Each row is a point. Two turns around zero, p and q, are shown by what they do to some points. Where does a point land after both, in the order given? Backwards means that the second turn is done in reverse. Each puzzle has new turns, and all numbers are rounded.

Turn p:
0.105, 0.135, -0.220 -> 0.150, 0.230, 0.048
-0.243, -0.023, -0.070 -> -0.040, 0.020, -0.250
0.210, -0.064, 0.017 -> 0.108, -0.066, 0.180
-0.073, -0.049, 0.273 -> -0.218, -0.185, 0.021
Turn q:
-0.263, 0.109, -0.137 -> -0.314, -0.034, 0.000
-0.178, -0.060, -0.145 -> -0.175, -0.155, 0.041
0.053, -0.213, 0.122 -> 0.179, -0.065, 0.164
0.216, 0.119, 0.172 -> 0.191, 0.219, -0.078
0.172, 0.045, -0.012 -> 0.119, 0.036, -0.127
Where do these land?
q, then p: -0.179, 0.008, 0.197 -> -0.264, -0.004, 0.036
p, then q: 0.092, 0.161, 0.104 -> -0.074, 0.160, 0.119
q, then p: 0.061, -0.292, -0.211 -> 0.213, -0.297, 0.004
p, then q: 0.026, 0.122, -0.090 -> -0.038, 0.124, -0.083

Turn p:
-0.026, -0.136, 0.105, 0.224, 0.226, 0.174 -> -0.106, 0.193, 0.155, 0.035, 0.282, 0.091
0.011, 0.005, 0.182, 0.168, -0.057, 0.140 -> -0.033, 0.096, 0.217, 0.146, -0.001, 0.075
-0.054, 0.216, -0.189, -0.113, 0.045, -0.306 -> 0.161, -0.107, -0.384, 0.039, -0.050, -0.070
0.170, 0.029, -0.055, -0.008, 0.153, -0.242 -> 0.174, -0.153, -0.119, 0.019, 0.185, -0.111
-0.150, -0.076, 0.098, -0.249, -0.250, 0.085 -> -0.114, 0.069, 0.081, -0.126, -0.335, -0.132
-0.087, -0.190, 0.021, 0.105, -0.235, 0.151 -> -0.291, -0.020, 0.177, 0.031, -0.116, 0.047
0.136, 0.151, -0.163, -0.127, 0.118, -0.003 -> 0.208, -0.079, -0.128, -0.145, 0.035, 0.098
Turn q:
-0.350, -0.058, 0.026, 0.219, 0.009, -0.094 -> -0.168, 0.244, -0.062, 0.017, 0.199, -0.227
-0.040, -0.218, 0.127, -0.044, 0.064, -0.317 -> -0.030, -0.168, -0.130, -0.189, 0.274, -0.120
0.061, 0.030, -0.271, 0.052, -0.113, -0.009 -> -0.138, 0.050, -0.144, -0.017, -0.204, 0.098
0.175, 0.159, -0.230, 0.021, 0.081, -0.119 -> 0.101, -0.023, -0.276, 0.020, -0.194, 0.071
0.070, -0.153, 0.201, -0.126, 0.095, 0.186 -> 0.105, -0.093, 0.238, 0.010, 0.172, 0.150
-0.084, 0.104, -0.130, -0.119, -0.078, 0.121 -> 0.007, 0.140, 0.091, -0.084, -0.183, 0.033
0.167, 0.135, 0.277, -0.002, -0.057, 0.231 -> 0.122, -0.150, 0.282, 0.243, -0.063, -0.005
Where do these land?
q, then p backwards: -0.207, -0.117, 0.011, -0.157, -0.003, -0.127 -> 0.020, -0.185, -0.023, -0.172, 0.169, 0.065
q, then p: -0.125, -0.195, 0.081, 0.001, 0.203, -0.206 -> 0.135, 0.043, -0.184, -0.200, 0.221, -0.031
p, then q backwards: 0.061, 0.223, -0.076, 0.157, 0.061, 0.014 -> 0.170, -0.028, -0.035, 0.055, 0.211, 0.097
p, then q backwards: -0.129, -0.145, 0.149, 0.091, -0.186, -0.212 -> -0.033, 0.123, 0.122, 0.250, -0.230, -0.038
q, then p backwards: -0.076, 0.302, -0.003, -0.075, -0.005, 0.199 -> -0.020, 0.171, 0.291, -0.105, -0.104, 0.079
p, then q: 0.230, -0.119, 0.076, -0.127, -0.037, -0.028 -> 0.036, -0.229, 0.029, -0.111, 0.154, -0.019
q, then p: -0.043, -0.012, -0.168, 0.071, -0.022, -0.126 -> -0.047, -0.033, -0.183, -0.054, -0.085, 0.071
q, then p: 0.289, 0.063, -0.069, 0.039, -0.012, 0.487 -> -0.122, 0.105, 0.429, 0.193, -0.084, 0.277

Turn p:
0.148, -0.044, 0.201, -0.076, 0.038, 0.067, -0.068, 0.042 -> 0.012, 0.056, 0.195, -0.063, 0.107, -0.004, -0.103, -0.123
0.227, -0.124, -0.080, 0.174, -0.193, 0.265, -0.145, -0.251 -> -0.088, 0.265, 0.091, 0.075, -0.220, 0.332, -0.209, 0.031
-0.118, -0.060, 0.105, 0.036, -0.208, 0.216, -0.085, 0.225 -> -0.263, 0.028, 0.085, -0.165, 0.172, 0.177, 0.082, 0.074
0.136, -0.088, -0.012, -0.240, -0.002, -0.221, -0.110, 0.123 -> -0.084, -0.191, 0.197, -0.023, -0.077, -0.243, -0.097, -0.054
-0.178, -0.148, -0.025, 0.027, 0.026, -0.096, 0.245, 0.019 -> 0.172, -0.187, -0.015, -0.006, 0.003, 0.052, 0.195, 0.141
-0.138, 0.176, 0.111, -0.010, -0.160, -0.166, 0.172, 0.007 -> -0.016, 0.012, -0.001, 0.194, 0.140, -0.128, 0.250, 0.095
-0.030, -0.097, -0.025, 0.131, 0.044, -0.082, -0.116, -0.142 -> 0.018, -0.098, -0.064, 0.132, -0.085, 0.136, -0.070, -0.093
-0.264, 0.182, -0.019, -0.240, 0.251, -0.061, 0.193, -0.198 -> 0.262, 0.025, -0.189, -0.037, -0.079, -0.216, 0.331, -0.187
0.217, 0.202, -0.257, 0.198, 0.203, 0.078, -0.085, 0.175 -> -0.013, 0.090, -0.299, -0.107, 0.038, -0.106, -0.378, 0.117
Turn q:
0.151, -0.075, -0.157, -0.112, -0.111, 0.009, -0.051, 0.063 -> -0.007, -0.187, -0.075, -0.086, -0.112, -0.114, 0.103, 0.023
0.092, 0.075, 0.148, -0.181, -0.125, -0.142, 0.017, 0.093 -> 0.195, 0.004, -0.057, 0.035, -0.028, -0.250, -0.083, 0.031
-0.186, -0.025, -0.011, 0.417, -0.129, 0.213, 0.185, 0.088 -> -0.041, 0.275, 0.051, 0.106, -0.187, 0.288, 0.220, -0.235
0.068, 0.041, -0.240, -0.139, -0.008, 0.001, -0.033, -0.100 -> -0.216, -0.129, -0.047, -0.092, -0.023, -0.126, 0.013, 0.063
0.141, 0.114, 0.050, -0.208, -0.010, -0.181, 0.050, -0.168 -> -0.014, 0.003, -0.071, -0.068, 0.175, -0.298, -0.110, 0.030
0.114, -0.025, -0.095, 0.115, 0.639, 0.192, -0.046, 0.063 -> -0.079, 0.021, 0.190, -0.219, 0.221, 0.368, 0.128, 0.443
-0.034, -0.144, 0.066, -0.207, -0.081, -0.116, 0.067, -0.085 -> 0.056, -0.134, 0.114, 0.018, 0.074, -0.194, -0.074, -0.133
-0.365, 0.023, -0.001, 0.384, 0.046, -0.046, 0.044, 0.132 -> -0.061, 0.200, 0.073, 0.383, -0.042, 0.313, 0.081, -0.059
0.007, 0.060, 0.074, -0.204, -0.142, 0.135, -0.112, -0.029 -> 0.040, -0.055, -0.034, -0.131, -0.160, -0.085, -0.213, -0.039
0.013, -0.045, 0.166, 0.134, -0.080, -0.066, -0.121, -0.057 -> 0.129, 0.002, -0.144, 0.055, 0.082, 0.097, -0.064, -0.125
Where do these land?
p, then q backwards: 0.184, -0.009, 0.258, 0.048, 0.062, -0.264, -0.036, -0.028 -> -0.224, -0.151, 0.166, -0.122, 0.000, -0.245, 0.031, -0.044
q, then p: 0.016, 0.108, -0.047, -0.070, 0.153, -0.143, 0.178, -0.083 -> 0.080, -0.142, -0.123, 0.025, 0.184, -0.135, 0.036, -0.073
p, then q: -0.077, -0.150, -0.039, 0.046, -0.254, 0.046, -0.173, 0.137 -> 0.029, -0.003, 0.248, 0.092, -0.170, 0.146, -0.128, -0.100
p, then q: -0.136, -0.045, -0.058, 0.277, 0.019, 0.162, 0.206, 0.050 -> -0.029, -0.005, 0.107, -0.186, -0.213, 0.038, 0.174, 0.219
q, then p: -0.211, 0.006, -0.232, 0.037, 0.076, 0.256, -0.319, 0.028 -> -0.287, 0.027, 0.044, -0.243, -0.010, 0.314, 0.174, 0.031
p, then q: 0.176, 0.086, 0.117, 0.098, 0.042, 0.287, 0.095, 0.116 -> 0.008, 0.065, -0.029, -0.109, -0.029, -0.011, -0.184, 0.341
q, then p: 0.263, 0.241, 0.045, -0.057, -0.011, -0.130, 0.065, -0.087 -> -0.001, -0.141, -0.156, 0.011, -0.066, -0.329, -0.053, 0.032
p, then q: -0.050, -0.317, -0.006, -0.295, -0.233, -0.267, -0.092, -0.295 -> 0.243, 0.145, -0.011, 0.054, 0.012, -0.001, 0.029, -0.572
q, then p backwards: -0.206, 0.042, 0.037, -0.059, -0.090, 0.139, -0.104, 0.052 -> 0.157, -0.130, -0.106, 0.025, -0.007, -0.006, -0.136, -0.134
q, then p backwards: 0.040, 0.039, -0.074, -0.025, 0.236, -0.086, 0.179, 0.110 -> 0.017, 0.045, 0.078, -0.048, -0.220, -0.004, 0.217, 0.100

Turn p:
-0.042, -0.247, -0.044, 0.041, 0.195, 0.098, 0.002, -0.251, 0.274 -> -0.042, -0.074, -0.124, 0.359, 0.150, -0.119, -0.059, -0.205, 0.137
0.003, 0.027, -0.211, 0.189, -0.052, -0.100, -0.230, -0.052, 0.031 -> -0.185, 0.069, 0.133, -0.041, -0.144, -0.156, 0.020, -0.085, 0.198
-0.046, 0.117, 0.042, -0.053, -0.085, -0.067, -0.061, -0.150, 0.105 -> 0.035, 0.033, 0.056, -0.053, 0.068, -0.184, -0.149, -0.011, -0.009
0.004, 0.169, 0.274, -0.008, 0.141, -0.182, 0.278, 0.353, -0.244 -> 0.141, 0.226, -0.236, -0.161, -0.066, 0.295, 0.066, 0.381, -0.158
0.239, 0.114, 0.283, 0.108, 0.036, -0.038, -0.004, 0.347, -0.038 -> 0.056, 0.209, -0.104, -0.245, 0.154, 0.149, 0.300, 0.180, 0.013
-0.067, 0.041, -0.144, -0.265, 0.062, 0.107, -0.107, -0.064, -0.119 -> -0.001, -0.198, 0.092, -0.071, -0.022, 0.157, -0.232, -0.094, 0.039
0.189, 0.129, -0.078, 0.230, 0.044, 0.193, 0.026, -0.097, 0.067 -> 0.041, 0.029, -0.156, -0.098, -0.057, -0.114, 0.162, -0.287, 0.062
-0.089, -0.272, -0.075, -0.311, -0.142, -0.111, 0.066, -0.223, -0.150 -> 0.175, -0.174, 0.308, 0.277, -0.065, 0.058, -0.206, 0.061, -0.085
-0.116, -0.027, 0.216, 0.194, -0.052, 0.076, 0.031, 0.163, -0.059 -> -0.148, 0.172, -0.060, -0.007, 0.057, 0.068, 0.152, 0.045, -0.224
-0.076, -0.051, -0.261, -0.124, -0.148, 0.024, 0.000, -0.026, 0.133 -> -0.073, -0.291, 0.091, 0.040, -0.073, -0.154, -0.054, 0.016, 0.025
Turn q:
0.136, -0.044, 0.164, 0.073, -0.007, 0.018, 0.233, 0.036, 0.075 -> 0.053, -0.071, 0.096, 0.124, -0.192, 0.034, -0.098, -0.170, 0.074
-0.126, -0.028, 0.132, 0.210, -0.046, 0.193, -0.064, 0.081, 0.209 -> 0.132, 0.025, 0.308, 0.012, 0.121, 0.081, 0.129, -0.104, 0.100
0.071, 0.156, -0.235, -0.151, 0.190, 0.199, 0.125, 0.113, 0.051 -> 0.057, -0.161, -0.268, 0.029, 0.042, -0.141, 0.223, -0.202, 0.007
-0.085, -0.029, -0.056, -0.035, 0.174, 0.173, 0.016, -0.038, -0.030 -> 0.024, -0.144, -0.003, -0.042, 0.141, -0.094, 0.042, -0.098, -0.111
-0.021, -0.005, -0.310, -0.229, -0.055, -0.188, -0.110, -0.105, -0.004 -> -0.071, 0.024, -0.359, -0.095, 0.136, 0.065, -0.045, 0.202, 0.037
-0.007, -0.054, 0.012, 0.084, -0.248, 0.038, -0.003, -0.045, 0.066 -> 0.102, 0.048, 0.093, 0.144, 0.043, 0.094, -0.038, 0.121, 0.103
-0.019, -0.273, -0.122, 0.040, -0.195, -0.119, -0.387, 0.160, -0.159 -> -0.087, 0.026, 0.115, -0.202, 0.061, -0.101, 0.019, 0.481, 0.192
0.017, 0.060, 0.094, 0.049, 0.178, -0.082, 0.004, 0.052, 0.132 -> -0.041, 0.064, 0.033, -0.134, -0.061, 0.038, 0.013, -0.207, 0.028
-0.336, -0.042, -0.185, -0.010, -0.208, -0.234, -0.223, 0.271, -0.293 -> -0.422, 0.037, 0.040, -0.042, 0.099, 0.029, 0.227, 0.458, 0.032
0.130, -0.026, 0.283, -0.011, 0.141, -0.025, 0.322, -0.283, 0.037 -> 0.086, -0.058, 0.027, 0.102, -0.174, 0.081, -0.348, -0.297, -0.188
0.165, 0.188, -0.014, 0.114, 0.151, -0.193, 0.109, -0.238, -0.222 -> -0.148, 0.226, -0.151, 0.091, -0.089, -0.198, -0.241, -0.127, -0.167
0.077, 0.098, 0.235, -0.134, -0.075, 0.221, -0.021, -0.004, 0.137 -> 0.317, -0.016, 0.067, 0.013, -0.128, 0.110, 0.118, -0.058, -0.107
Where do these land?
p, then q: -0.012, 0.074, 0.040, -0.082, 0.295, 0.133, 0.103, -0.124, 0.039 -> 0.130, 0.051, -0.143, -0.076, 0.235, -0.190, -0.047, 0.021, 0.080
q, then p backwards: 0.066, -0.053, -0.378, -0.151, 0.191, -0.055, 0.035, 0.077, -0.105 -> -0.058, 0.162, -0.120, 0.055, 0.106, 0.115, 0.069, 0.128, 0.372
q, then p: 0.085, 0.061, 0.034, 0.128, 0.129, 0.052, -0.098, 0.163, -0.195 -> 0.108, 0.118, 0.049, 0.021, -0.049, -0.083, -0.103, 0.258, -0.083
p, then q: 0.156, -0.250, -0.175, 0.030, -0.198, 0.158, -0.282, -0.203, -0.095 -> 0.137, 0.049, 0.263, 0.053, -0.048, 0.214, -0.344, -0.137, -0.183
q, then p: -0.006, 0.080, 0.079, -0.033, -0.059, 0.144, 0.099, 0.253, 0.019 -> 0.123, 0.006, -0.043, 0.148, -0.035, -0.110, 0.157, 0.020, -0.187
q, then p: -0.259, -0.047, 0.115, 0.191, -0.218, 0.061, -0.159, -0.278, -0.032 -> -0.054, 0.261, -0.188, -0.223, 0.153, 0.295, 0.047, -0.069, 0.015
q, then p: -0.105, -0.108, 0.059, -0.021, -0.065, -0.232, 0.219, -0.213, -0.081 -> -0.337, 0.056, 0.131, -0.051, 0.022, 0.094, -0.026, -0.191, -0.039
p, then q: -0.092, 0.094, 0.288, -0.058, -0.288, 0.037, 0.094, -0.108, 0.050 -> -0.208, 0.062, -0.061, -0.112, -0.230, -0.219, -0.058, 0.067, -0.197
p, then q: 0.094, 0.233, -0.038, 0.082, 0.030, -0.138, 0.114, 0.168, 0.051 -> -0.036, -0.078, -0.249, 0.041, -0.086, 0.097, 0.147, 0.067, 0.146
q, then p: 0.071, -0.161, -0.050, 0.274, -0.025, -0.057, 0.109, 0.295, 0.232 -> -0.027, -0.009, -0.128, 0.163, 0.317, -0.345, -0.026, 0.011, -0.041
q, then p backwards: 0.002, 0.077, 0.025, -0.361, 0.208, -0.103, -0.234, -0.031, 0.117 -> 0.084, 0.371, 0.089, 0.017, 0.033, 0.181, 0.130, 0.210, -0.113

Turn p:
0.234, 0.031, 0.028, 0.075, 0.280, 0.194, -0.095, 0.043, 0.007, -0.055, -0.146 -> 0.098, 0.178, 0.018, 0.158, 0.061, -0.100, -0.103, -0.059, 0.118, 0.209, -0.248
0.057, -0.150, 0.115, -0.172, -0.128, 0.058, -0.157, 0.105, -0.273, -0.160, -0.032 -> -0.083, 0.034, -0.175, -0.173, 0.136, 0.156, -0.116, 0.176, 0.255, 0.069, 0.003
-0.227, -0.100, -0.032, 0.061, -0.116, 0.245, -0.133, -0.165, -0.125, 0.218, -0.220 -> 0.109, -0.200, 0.219, -0.182, 0.096, 0.005, 0.143, 0.154, 0.009, 0.327, 0.054
0.189, 0.223, -0.189, -0.207, -0.085, -0.056, -0.084, 0.266, -0.118, 0.087, 0.052 -> 0.020, -0.124, -0.107, -0.082, -0.225, -0.188, -0.229, 0.037, 0.268, -0.167, -0.055
-0.129, -0.186, -0.266, -0.136, -0.151, -0.084, -0.063, -0.066, 0.145, -0.210, 0.175 -> -0.139, 0.067, -0.117, -0.250, -0.230, 0.166, -0.097, -0.088, -0.203, 0.032, 0.187
-0.140, -0.073, 0.199, -0.208, -0.140, -0.158, 0.223, -0.118, 0.257, 0.096, 0.113 -> -0.192, -0.217, -0.076, 0.035, 0.031, 0.162, 0.250, -0.253, -0.104, -0.170, 0.140
0.116, -0.009, -0.162, 0.042, -0.131, -0.127, -0.193, -0.008, 0.124, -0.218, 0.053 -> 0.070, 0.226, 0.000, -0.119, -0.176, 0.113, -0.170, -0.107, 0.024, -0.050, 0.143
-0.189, 0.020, -0.031, 0.135, 0.174, 0.132, 0.246, -0.177, -0.070, -0.152, 0.008 -> -0.157, 0.155, 0.045, 0.041, 0.137, -0.180, 0.138, 0.100, -0.282, 0.103, -0.007
0.213, 0.213, 0.185, 0.181, -0.071, -0.099, -0.134, 0.225, 0.136, 0.223, 0.066 -> 0.227, -0.036, 0.173, 0.195, -0.130, 0.082, 0.020, -0.043, 0.247, -0.293, -0.143
-0.266, -0.212, -0.270, -0.001, 0.016, -0.157, 0.150, 0.055, 0.092, 0.033, -0.123 -> 0.164, -0.128, -0.209, -0.142, -0.071, -0.034, 0.065, -0.008, -0.365, 0.051, 0.101
0.104, 0.205, 0.101, 0.078, 0.295, -0.138, 0.111, -0.128, -0.183, -0.052, 0.022 -> -0.069, 0.099, 0.067, 0.252, 0.254, -0.217, -0.163, 0.023, -0.055, -0.125, -0.022
-0.135, 0.033, 0.147, 0.231, 0.143, -0.002, -0.151, -0.024, 0.243, 0.018, 0.100 -> 0.082, 0.092, 0.263, 0.055, 0.015, 0.182, 0.057, -0.105, -0.178, -0.078, -0.187
0.186, -0.052, 0.120, 0.074, 0.078, 0.174, 0.216, -0.196, -0.010, 0.180, 0.221 -> -0.232, -0.054, 0.105, 0.401, -0.049, 0.010, 0.115, 0.055, 0.014, 0.111, 0.013
-0.013, 0.055, 0.053, -0.152, -0.164, 0.018, 0.065, 0.188, -0.225, -0.008, -0.287 -> 0.100, -0.092, -0.207, -0.187, 0.150, -0.155, 0.089, 0.120, 0.251, -0.020, 0.021
Turn q:
0.109, 0.018, 0.087, -0.087, -0.090, 0.064, 0.127, 0.055, -0.010, 0.244, -0.002 -> 0.072, -0.032, -0.094, 0.103, -0.140, -0.041, -0.019, 0.096, 0.194, 0.052, 0.147
0.171, 0.110, -0.117, -0.032, 0.123, 0.123, -0.161, -0.077, 0.037, 0.075, 0.028 -> 0.044, 0.069, -0.040, -0.057, 0.216, -0.120, -0.099, 0.025, 0.172, 0.080, -0.082
-0.077, 0.037, -0.050, -0.090, -0.220, 0.120, 0.043, -0.103, -0.018, -0.057, -0.183 -> -0.215, -0.021, 0.066, 0.015, 0.034, 0.026, 0.064, 0.248, -0.001, -0.041, 0.100
0.074, -0.262, -0.286, -0.020, 0.114, -0.024, 0.141, -0.045, 0.215, 0.216, -0.179 -> 0.021, -0.295, -0.200, 0.027, 0.132, -0.159, 0.346, -0.030, 0.152, -0.003, -0.040
0.137, 0.132, -0.160, -0.094, 0.041, -0.047, -0.088, 0.089, 0.032, -0.102, 0.521 -> 0.087, 0.200, 0.137, -0.060, -0.063, -0.186, -0.107, -0.171, -0.033, 0.435, -0.183
-0.098, -0.049, 0.048, -0.073, -0.061, -0.063, 0.083, -0.048, -0.902, -0.121, -0.169 -> -0.165, 0.280, -0.244, -0.500, -0.187, 0.030, -0.099, 0.092, -0.329, -0.209, 0.521
-0.168, -0.156, 0.101, -0.032, -0.065, 0.093, -0.208, -0.044, -0.121, -0.051, -0.007 -> -0.256, 0.052, 0.052, -0.065, -0.068, -0.020, -0.109, -0.089, 0.003, -0.198, -0.002
0.179, -0.167, 0.090, 0.210, -0.035, -0.084, 0.119, 0.066, 0.231, -0.041, -0.177 -> 0.167, -0.414, 0.004, 0.080, 0.002, 0.073, 0.005, 0.040, -0.050, -0.078, -0.064
-0.001, 0.118, 0.132, -0.069, 0.120, -0.082, 0.022, -0.144, 0.165, -0.064, 0.186 -> 0.078, 0.145, -0.040, 0.219, 0.002, -0.026, -0.069, -0.004, -0.103, 0.070, -0.216
-0.114, 0.018, 0.037, 0.466, -0.041, -0.113, 0.107, 0.042, 0.229, 0.022, 0.096 -> 0.322, -0.132, 0.331, 0.157, -0.016, 0.010, 0.131, -0.114, -0.104, -0.149, -0.051
-0.056, 0.119, 0.038, -0.101, -0.001, -0.153, -0.155, 0.085, 0.057, 0.008, -0.070 -> -0.080, 0.038, -0.013, 0.114, 0.115, 0.171, -0.064, -0.122, 0.002, 0.078, 0.056
-0.156, 0.082, 0.080, -0.076, 0.115, 0.165, -0.030, 0.126, 0.085, -0.128, -0.043 -> -0.073, 0.109, 0.042, -0.033, -0.027, 0.242, 0.019, 0.027, 0.097, -0.037, -0.186
Where do these land?
q, then p: 0.070, -0.071, -0.131, 0.058, -0.026, -0.242, -0.105, -0.146, 0.176, -0.165, -0.134 -> 0.053, -0.046, -0.078, 0.117, 0.233, 0.014, -0.124, 0.188, -0.192, 0.170, -0.053
q, then p: -0.017, 0.228, 0.340, -0.038, -0.023, 0.074, -0.109, 0.059, -0.110, -0.222, 0.090 -> 0.041, 0.052, 0.258, -0.239, 0.016, 0.006, -0.041, 0.066, 0.311, 0.025, -0.169
p, then q: -0.095, 0.146, 0.107, -0.153, 0.134, 0.036, -0.219, -0.248, 0.029, -0.006, 0.049 -> -0.125, 0.159, -0.158, 0.150, 0.016, 0.038, -0.110, -0.072, 0.007, -0.278, -0.112
p, then q: 0.177, -0.221, 0.178, -0.142, -0.027, -0.167, 0.099, -0.200, -0.237, 0.249, 0.184 -> 0.069, -0.055, 0.252, -0.169, -0.120, -0.142, 0.116, -0.297, 0.111, -0.226, -0.251
p, then q: 0.149, 0.154, 0.099, 0.272, -0.176, 0.086, 0.203, -0.079, 0.242, 0.121, 0.133 -> 0.245, -0.060, 0.235, 0.147, -0.225, 0.032, -0.002, 0.240, -0.223, -0.083, 0.018
q, then p backwards: 0.114, -0.067, -0.149, 0.158, 0.046, -0.085, 0.144, -0.190, 0.179, -0.117, 0.053 -> -0.207, 0.043, -0.009, 0.105, 0.200, 0.046, 0.132, 0.072, -0.023, 0.186, -0.154
p, then q backwards: -0.148, -0.046, 0.107, -0.015, -0.361, 0.061, 0.012, 0.099, -0.223, -0.023, 0.218 -> -0.094, -0.021, -0.029, -0.071, -0.128, 0.302, 0.148, 0.052, -0.112, -0.062, -0.338
p, then q: -0.025, -0.024, -0.061, -0.079, 0.071, -0.143, 0.195, -0.061, -0.115, -0.158, -0.018 -> 0.017, 0.175, 0.017, -0.128, 0.081, -0.040, 0.097, -0.175, -0.114, 0.089, 0.019
q, then p: -0.073, 0.163, 0.046, 0.182, -0.053, -0.009, -0.266, 0.244, -0.143, 0.168, 0.218 -> -0.216, 0.034, 0.342, 0.102, 0.063, 0.148, -0.031, -0.246, 0.168, -0.064, 0.032
p, then q backwards: -0.105, -0.176, -0.160, -0.036, 0.089, -0.142, 0.207, 0.088, 0.078, 0.004, -0.289 -> 0.191, -0.085, -0.092, 0.018, 0.208, -0.301, 0.181, -0.084, -0.097, 0.035, 0.005
p, then q backwards: -0.020, -0.150, 0.156, 0.137, 0.153, 0.320, 0.182, 0.189, -0.001, -0.152, -0.181 -> -0.044, 0.152, -0.214, -0.228, 0.289, 0.035, 0.205, -0.138, 0.190, -0.066, 0.085
p, then q: 0.125, 0.062, -0.118, -0.237, 0.101, 0.193, -0.028, 0.021, 0.178, 0.023, -0.095 -> -0.121, -0.081, -0.057, 0.258, 0.169, -0.147, 0.099, 0.024, -0.020, -0.087, 0.142
p, then q: -0.079, 0.044, -0.232, -0.018, 0.154, -0.130, -0.251, 0.003, -0.284, 0.059, -0.303 -> -0.040, -0.094, -0.287, -0.025, 0.144, -0.043, -0.285, -0.320, 0.113, 0.172, 0.011
q, then p: -0.072, -0.041, -0.183, -0.090, -0.081, 0.147, -0.065, 0.220, 0.230, 0.218, 0.073 -> 0.040, -0.098, 0.066, 0.136, -0.026, 0.108, 0.317, -0.253, -0.153, -0.008, 0.031
